Rows are points. A path goes straight from each point to the next, and from the last back to the first. The post is the endless flat space through its rows: a point in 2 columns, a line in 3, a plane in 4, and so on, so that a path can go around it. Count how often the path circles the post. Going back the other way cancels.
In the rows, 128 means zero.

Post (2 x 3)
[[ 76 134 139]
 [142 158 116]]
Path (24 x 3)
[[100 130 112]
 [105 164  99]
 [187 216 107]
 [107 142 150]
 [204 112 103]
 [153 162  97]
 [ 52 188 130]
 [122 168 157]
 [ 46 180 171]
 [180 211 106]
 [101 137 167]
 [103  77 144]
 [ 55 103 160]
 [133 127 111]
 [130 144  96]
 [112 123 120]
 [ 86 116 137]
 [106 136 103]
 [106 147 111]
 [111 175 112]
 [116 175 169]
 [ 52  59 167]
 [113 125 112]
 [ 70  78 134]]
Times around: 3

Post (7 x 8)
[[102 107 120 126 117  91 126  25]
 [122 113 108 119 156 199 120 142]
 [116 104 105 142  64 118 114  53]
 [100 169 153 106 172 101 136 169]
 [158 133 107 154 155 169 133 153]
 [ 60 198 120 120 190  66 154 150]
 [137  73 130 148 125 172 150 131]]
Path (30 x 8)
[[139 138 102 142 197 172 156 116]
 [164 154 133 158 122 177 119 175]
 [ 75  69 109 157 140 166 118  68]
 [ 95  83 101 134 116 131 121  80]
 [138 120  68 128 111 150 111  83]
 [117 144 132  93 157 142 125  95]
 [158  95 170 143  91 220 129 178]
 [ 13 138 136 178 165  79 179 191]
 [155 141  89 155 101 120  96 141]
 [144  45 112 128 109 166 153 147]
 [181 112 155  89 174 228 141 207]
 [141  91 113 189 122 192 174 113]
 [112 129 123 136 138 213 104 182]
 [ 31  80 163 103 164 123 131 181]
 [186 170  60 139 140 124  91 160]
 [142 137 156  62 124 111 122  98]
 [177 135  80  80 181 160  96  27]
 [ 93 113 105 108 154 130 113 142]
 [ 77  45 130 161  92 148 132  97]
 [117 130 155 131 159 137 121  94]
 [110 132 116 195 136 113 163 174]
 [ 74 155 112 137 148  48 143 148]
 [111  64  94 108  43  96 149  25]
 [150 128 120 129  96 126 131  51]
 [ 97 209 100 166 146 122 120 106]
 [129  81 131 151 119 165 161  67]
 [184 116 125 137 101 116 132  87]
 [ 97  66  92 118  79 150 125  79]
 [139 156 100 127 121  97  83 115]
 [ 82 154  77  95 148 113 171 187]]
Times around: 3

Post (11 x 12)
[[178 113 163 146 169 108  98 169 173  85 101 166]
 [ 87 147 142 155 106 152  85 133  87 142 132  84]
 [153 133 170 127 114 161  87 129 148  79 123 146]
 [186 155 104 118 160 116 125 178 142  74  99 175]
 [121 162 112 168 138  67 166 101 161 158 148 120]
 [ 91 124 103  68 118 182 175 131 112 100 135  67]
 [ 83 141 137 159 170  79 145 129 123 155 217 136]
 [186 121  77 136  92  93 109  94 137 186 123 156]
 [214 135 129 133  93 101  68 123 120 113 115 126]
 [144 127  88 119 104 106 126 136 104  74 116 128]
 [112 136 124 131 129 102  69 171 139 156 190 140]]
Path (31 x 12)
[[203 162 122  88  88  99  92 142 102 168 142 157]
 [145 105 125 161 112  91 191 120 213 166  61  89]
 [132 135 166 168 119 128  73 159 204 136 138 109]
 [170 120 151 143 126  95  91 145 178  60  86  63]
 [ 61 171  91 110 188 154 164 138 172 144 122  88]
 [155 196 150 129 141 114 146 105 181 214 111 144]
 [138 136 150 132 142  94 109 170 150  95 151 154]
 [198 107 132 177 124 154  42 178 146 181  98 191]
 [217 132 174 166 154 116  72 162 169  67 112 116]
 [102 163 153 105 157 148 100 138  68  86 213  49]
 [103 169 114 167 150 151  77 142 156 117 155 159]
 [200 175 115 122 103 137 123 155 120  98 157 119]
 [146 113 156 136 125  87 163 125 122  66 159 139]
 [113 125 168 136 121  72  75 180 153  89 156 146]
 [195 117 158 148 136  85 120 144 121 114 108 122]
 [162 137 111 138 164 131 124 198 165 136 113 153]
 [104 124 133 157 165 116 150  87 156  67 190 120]
 [146 146 104  85 111 129  77 188 128  19 104  74]
 [135 149  97 124 160 161 140  94 169 143 115 128]
 [120  79 108 103 120 123 116 135  63  78 249 110]
 [108  99 141 132 107 167  47 195 102 127 151  66]
 [126  64  83 170 112 100  77 108 144 164 143 135]
 [ 79 108  81 117 130 111  75 160  90 150 166 106]
 [123 127 164 135 157 143  98 133 104 171 137 121]
 [125 150 120 117 119 123 166 167 203 145  77 158]
 [ 64  81 179 120 121 207  51 212 113  88 107 101]
 [160 105 142 115  91 128  62 155 115  63 158 109]
 [ 76 128 144 125 193 134 124 164 143 145 228 109]
 [207 106 112  94  68 152 105 126  94  71 109  65]
 [143  74 116 121  84  97 114 148 100 151 141 157]
 [140 123 143 101  96 196 114 129  92  76  91 164]]
Times around: 2

Post (17 x 18)
[[119 158 156 158 132  98 121 125 105 116 134 139 148 105  84 146 106 134]
 [182  80 123 121 136 148 180 102  78 163  81  90 156 116 170  81 125 102]
 [133  45 119 139 142 178 139 113 100 125 112  94 148 112 138  78 152 125]
 [175 178 166 114 148 135  97 173 127 101  88 157 129 113 134  91 184 115]
 [ 97 157 131 116 171 116 161 120 130 132  64  98 122 183 154 141 176  87]
 [ 94 118 169 121 124  59 155 108 137 134 111 122  85 155 146  88 157  78]
 [114 165 153 103 178 111 138  86 142 174 139 155 119 142 160 120 171 104]
 [183 105  64 156 101 167 100 129 115 131 110 136 130  82 153 111 101 121]
 [ 82 202 137  99 118  89 161 142 129 124 126  95 132 163 174 112 184 146]
 [139 153 132 158 118 105  68 130  97 164 112 132 153 168  69  77 120 141]
 [175 101 140 126 145 110  68 140 149 125 113 170 170 135  85  95  94 201]
 [161 185 116 128 171  77 148 189 122 129  84 163 115 127 114  82 205 145]
 [142 176 117 104 172  86  61 179 117 128 140 124 137 122  97 118 130 130]
 [161  85  97 121 160 135 171  81  75  74  84 111 158 147 168  89 193  77]
 [ 85 153 148  99 126  80 112 139 109 146  90 148 164 145 172 140 191 117]
 [180  84 121 141  88 127  79 122  99 115 129 119  99 104 103 148 135 176]
 [117 155 139  74 116 107 142 154 140 166 149 156 145 177 100 130 166 109]]
Path (29 x 18)
[[184 157 127 157 145  86 149 106 105 181  98 163 132 220  86  38 161 191]
 [170 102 150 109 121  96 112 156 129 108 124 189  71 148  64  80 168 138]
 [ 76 171 131 118 150  96 113 123 128 124 112 121 115 149 130 141 162 102]
 [ 94 131  85 158 111 117 140 123  68  28  38 113 117 109 215 136 203 144]
 [161 110 191 151 157  76 102  76 123 109 151 192  60 161 110  86 204 149]
 [141  63  28 166 164 185 144 180  79 191  56  63 210 167 143  60 178 146]
 [144 111 174 173 228 131 122 100 148 169  62 106 114 103 162  92 184 117]
 [166 127 144  94 186 160 145 130 158 184 144 188 159 148  61  57 163 123]
 [ 64 164 168 158 109 133 179 129  39 149  67  22 148 104 143 152 113 113]
 [118  64 166 111 231  91 187  88 107 129 119  71 136 180 103  66 128 143]
 [159 141 149 144 153 123 163  89  82 158  53 132 210 225 105 108 135 133]
 [173 102 190 122 133  69 163 114 112 107 157 130 106 125 130 104 147 112]
 [111 136 132 148 128 122 151 115  67  99 128 146 161 151 128 104 146  69]
 [133 159  95 101 139 100  99 173 123 157  90 222 195 152 104  98 119 116]
 [132 145 129  74 114 117 117 160 142 154  65  83  81 153 155  85 172  95]
 [168 170 124  76 140 112 158 166 153 154 147  98 153 136 127 107 126 211]
 [135 159  53  69 169 119 119 109  99 204 124 163 198  98 155 180 115  49]
 [ 64 131  76 172 129  90 162 107  84 160 147 100 157 108 124  14  96 107]
 [129 143 177 155 151 140  51 108 114 119 129 207 118 112 104 131 171 168]
 [100  73 159 104 155 111 127 126  55 136  86 102 181 131 179 110 201  97]
 [162 145 126 139 102 184  72 160 115 182 133 115 140 109 104 132 110 101]
 [110 123 116  65 135  75 135 154 137 148 122  89 173 176 120 117 145 137]
 [118 162 159 169  34 122  62  70 105 151 190 103 129 120 148 185 117  90]
 [157  94 119 122  84  82 118 137 178 170 114 183  96 169 138  97 137 174]
 [135 146 144 104 167 118 166 141  82 119 147  98 159 143  87 142  99  83]
 [101  91 125 100  78 125 198 163  75  76  78 119 126 231  37  67 209 113]
 [110 103 114  20 159 127  34 152 158 106 113 163 199 118 170 118 220 133]
 [ 95 190 182 123  24  85 147 125 139  89 146  64  42  67 186 234 165  95]
 [196 170  97 168 200  79  75 120 129 204 123 181 148  77 177 156  82 116]]
Times around: 0

Post (17 x 18)
[[157 136  68 141 168 154  71 114 118 178 125 130 103 151 108 102 179 102]
 [192 147 112  91 157 128  95 151  80  73 135 111 154 194  98 133 202 103]
 [129 136  92  98  99 131 136  91  82 117 123 102 117 110 134 176 137 111]
 [125 125 133 176 153  86 143 133 117 167 156 150  80  94 140  97  80 116]
 [ 82  86 121 111 104  80 136 121 136 124  62 116 143 170 119 166 144 130]
 [127 129  52  98 128 152 145 128 123  79 114 155 184 112 155 134 165  93]
 [140 104 108  81  87 142 137 130 134 126 137 156 114 158  80  98 199 131]
 [ 78 105  91 100 127 109 116 115  55 105  88 142 100  75 142 156 174 108]
 [161 118 173 194 109 117 139 118 180 138 153 151 118 166 100  90 130 179]
 [162 139 109 189 147 104 126  91 118 129 135 148  18 174  89  86 173 115]
 [129 155 161 177  92 163 108 131  82 110 123 118 122 163 159 106 132  88]
 [203 132 132 156 114 147 141 147 114  98 134 119 124  80 131 120 145  92]
 [173 136 211 164 153 158  96 126 148 139 163 137 113 131 120  91  63 106]
 [130 176  96 102 154 175 134 158 129 146 129 175  79  55 102 107 133 104]
 [192 160 137 153  98 126  92 115 124 105 106 133 155 112 146 116  79 119]
 [ 69 129 129 157 117  82  96 126 119 106 132 132 118  87 107 191 159  92]
 [141 129 143  74 111 137 137 150 131 133 127 195 141 119 134 149 155 128]]
Path (25 x 18)
[[ 57 151  63  66 170 178 106 164 113 135 117 196 173   8 116 162 107  83]
 [139 122  67  50 125 106 114 128  90 156  99 149 127 126 119 170 157 138]
 [166 106  70 104  86 176 119  78 143 118 130 196 152 116 146 131 169 130]
 [111 148 169 137  96 159 145 157  98 115 154 122 136  16 101 140 120 118]
 [119 124 107 147 134  90 111 109 187 232  91 186 119  78 130 169 116 140]
 [ 96 109  22 139 146 104 134  79 100 130 103 160  85 156 125 129 155  86]
 [ 89 106 137 143  31 168 113  81 126 116 130 152  82 148 156 134 148 147]
 [213 115 121 111 119 151 150  94 111 119 149 104  90 192 137  65 107  53]
 [108 142 108  88 107 137 199 106  92  70 172 131 130  92 115  77 148 129]
 [130 127 165 137  57 137  96  94 104  88 146 150 124  78 117 127 136  99]
 [ 88 159  68 116 131  93  91  62 129 102  92 158 101 117 107 144 140 151]
 [ 61 103 118 134 179  99 154 119 145 135 141 136  93 107 124  75 132 156]
 [146 166  89 154 145 108 134  93 159 103 248 121 185 107 107 185 168  92]
 [155 139  77 162  82  92 129 106 170 155  96  89  72 143  88 120 136 169]
 [190 141 148 144 121 148 178 109 135  99 154 109  34 105  89 149  48  86]
 [132 162 151 107 155 172 132 163 153  75 108 153 128 249  65 105 131  43]
 [141 100 158  98 109  75 159 145 100  70 147 123 163 147 114 142 169  86]
 [154  48 188 128 125 116 166 123 157 108 130  91  99  98 133  92  79  67]
 [133 101 135 122 143 111 145 106 112 118 118 133 127  87 153 151 164 117]
 [156 119 176 107  73  93 209 108 155 108 199 151 181 175 120 145  73  92]
 [ 19 114  85 146  98 105 155 137 149 169 118 148  88 199  67  96 172 137]
 [156  76 160 105 121 160 157 148 143 165  76 133 146 133 129 148 163 108]
 [158 180 105 116 159 144  94 123 108 156 139  98 106  71 121 179 183  82]
 [107 102 125 168 126  91 103 107 104 154 164 162  57  88 134 107 171 115]
 [113 119 177 132 179 116 176 148  79 150 113  87  87 136 106  78 122 125]]
Times around: 0

Post (17 x 18)
[[158 117 127 121  94 123 163 155  71 140 108 162 123 150 146  94 181  85]
 [117 127  90 114 127  91 111 132 155  97 142 128 144 144 139 140  96 151]
 [144 136 138 147  80  73 131 188 124 149 116 133 151 115 141 161 154 116]
 [113 194 142 106 189 167 121 133 100 104 120 121  86 116  92 142 178 102]
 [ 87 170 117  92 153 145 107 130 166 147 160 100 125 134  93 110  67 105]
 [121  89 108 154  59 106 109 120 142 168 123 115  83 151 130 146 123 145]
 [125 165 118 103 123 126  93  90 161 125 157 107 145 116 132 119 109 116]
 [161  94 181  88 132 137 154 148  78 106 141 174 163 187  72 114 191  79]
 [102 174 114 143 157 175 148 128 142  72  81 136 141 154  97 120 151  99]
 [103  91 135 146  95  99 140 131 126 160 152 160 133 122 157 152 123 119]
 [147 127 130 132 144 117 155 144 119 143 130 129 153 163 142 127 163 112]
 [121 195 110 142 159 185 103 133 101 117 118 143 117 162  73 122 167 110]
 [130  88 134 129 103 124 107 147 125 153 107 139 131 136 175 105 161 148]
 [127 144  97  99 152 129 122 128 179 146 118 144 115 101 135 146  81 132]
 [ 96 162 101  84 134 169 143 126 128 113 155 121 130 125  65 135 144 125]
 [133 167 138  93 111 155 126 147 150 126 158 124 110 164 138 127  97 149]
 [104 193 126 101 141 134 128 115 149 141 111 134 124 130  94 109 102 158]]
Path (24 x 18)
[[107 148  79 149 120 146 126  81 137 119  74 160 104 135 182 113 124 107]
 [ 65 177  26 136 171 175 111  87 148 130  88 136 176  92  73  84  74  87]
 [145 149  77 103 154 181 146 110  89 120 122 165 137 136  96 113 132 123]
 [124 181 188  79 143 108 121 181  75 123 108 133  99 176 134 136 152 121]
 [164  96 123  86 180 102 152 146  92 107  76 149 148 129 148 119 168  85]
 [ 79 132 169 144  86 204 127 117 110 142 139 110 102 110 120 111 169 120]
 [ 61 128 173 146 183 162 125 102 168 144 158 147 183  96 150 160 106  73]
 [104 187  86 136 103 119 142 140 135 114 118 134 167 130 112 138  72 100]
 [ 84 126 138 139 141 154 121 100 138 158 146 138  85 114 114 146  97 117]
 [130 187 128 152 132 159  92 109 180 127 115 149 122  93 126 106 124 124]
 [ 93 158 108 106  83 144 116  95 119 110 152 118  87 165 119 111 173 150]
 [ 70 157  85 107 112 128 127  95 127  99 179 135 103 122  59 126 109 134]
 [164 129 118 108 146  75 142 193 143 111 118 107 145 157 125 121  88 112]
 [102 182 130 102 131  99 178 107 107 150 112  65 159 114  53  71 120  44]
 [179  70 106  50 199 105 132 207  94  92 177 109 119 120 142 149 194  81]
 [179 135 143  95 120 113 113 133 115 130 127 121 115 148 116 125 183  95]
 [141 166 157 117 131 110 102 172 128 198 190 110 142 123 104 195 136  69]
 [130 141 148 123  57 182 109 101 123 194  99 129 175 234 119   7 104 183]
 [140 100  65  77 140 177 143  81 122 121 169  98 112 118  97 108 154  71]
 [105  80 115 176 192 140  97 121 159 107  92 135 103 127 163 176 146 148]
 [151 121  98  88  96 134 111 118 125 148  93  80 136 176  88  62 112  76]
 [140  85 100 127 139 170 102 100 161 134 101 151 114 165  92  98  96 114]
 [127 114 160 117 128 102 136 138 113 153 224 108 153 175  89 139 139  89]
 [ 78 140 128 103  59 124 157 140 167 146 122 126 108 112  66 154 110 150]]
Times around: 2
